Every row gives one point. Each copy is the shape, with its points in the same order, turned, moved and blurred by noise. Say if it was mirrored as well.
In the rows, 128 means zero.

Shape (6 x 2)
[[152  93]
 [133  83]
 [138 183]
 [104 118]
 [125 148]
 [126 168]]
Copy 1 (6 x 2)
[[109 101]
 [ 91 107]
 [152 176]
 [ 90 150]
 [123 155]
 [135 173]]
Copy 1 is: only turned
Copy 2 (6 x 2)
[[134 163]
 [114 176]
 [139  79]
 [ 82 139]
 [116 105]
 [126  87]]
Copy 2 is: mirrored

Shape (7 x 3)
[[101 108 162]
 [140  85 180]
 [174 150  94]
 [101  88 123]
 [ 87  98 127]
 [143 116 110]
 [162 125  95]]
Copy 1 (7 x 3)
[[109 153  98]
 [ 74 129 121]
 [160 139 194]
 [133 110 100]
 [140 127  88]
 [138 126 149]
 [156 116 174]]
Copy 1 is: only turned
Copy 2 (7 x 3)
[[184 131 136]
 [180  83 138]
 [ 75 120 129]
 [170 135  95]
 [173 149 101]
 [120 120 113]
 [ 96 114 111]]
Copy 2 is: mirrored

Shape (10 x 4)
[[103 127 119 161]
 [120 143 133 146]
 [150 132  72 143]
 [ 39 136 135  33]
 [111 116 135 143]
 [132 103 134  99]
 [154  82 134 109]
 [155 111 112 102]
 [119 127 110 135]
 [127 149 144 159]]
Copy 1 (10 x 4)
[[152 121 116 112]
 [131 136 134 112]
 [125 157  72  90]
 [ 41  33 130 140]
 [138 126 122 133]
 [ 94 136 107 153]
 [102 161  96 171]
 [ 89 157  90 135]
 [125 130 103 113]
 [139 145 147 108]]
Copy 1 is: mirrored
Copy 2 (10 x 4)
[[135 122 162 141]
 [116 128 147 130]
 [121  75 127 173]
 [205 125  96  36]
 [138 142 145 139]
 [146 142  93 139]
 [147 155  86 170]
 [134 120  86 156]
 [136 111 135 141]
 [ 97 137 150 135]]
Copy 2 is: only turned

Shape (9 x 6)
[[105 143 104 144 163  78]
 [137 169 135 128 103 160]
 [117 167 142 166 132 105]
 [109 153 167 144 157 138]
 [151 151 133 150 149 110]
 [108 172 125 109  98 110]
 [ 78  65 155  99 133 142]
 [155 115 149 121 103 121]
 [178 109 180 112 143 129]]
Copy 1 (9 x 6)
[[180 142 105 103 179 176]
 [127 152 155 150 101 156]
 [147 145 134 134 144 203]
 [141 106 157 146 160 178]
 [152 121 121 108 131 183]
 [174 179 140 152 120 162]
 [151 116 102 202 176 102]
 [154 121 104 159  94 150]
 [155  63 120 153  93 140]]
Copy 1 is: only turned
Copy 2 (9 x 6)
[[144 112 202 156 139 144]
 [143  99 116  94  94 144]
 [169 121 179 108 113 153]
 [154 125 149  97 144 188]
 [119 135 175 113 113 145]
 [161  90 148 107 128 108]
 [154 147  81 168 169 176]
 [131 156 123 116 113 122]
 [107 180 125  85 134 150]]
Copy 2 is: only turned
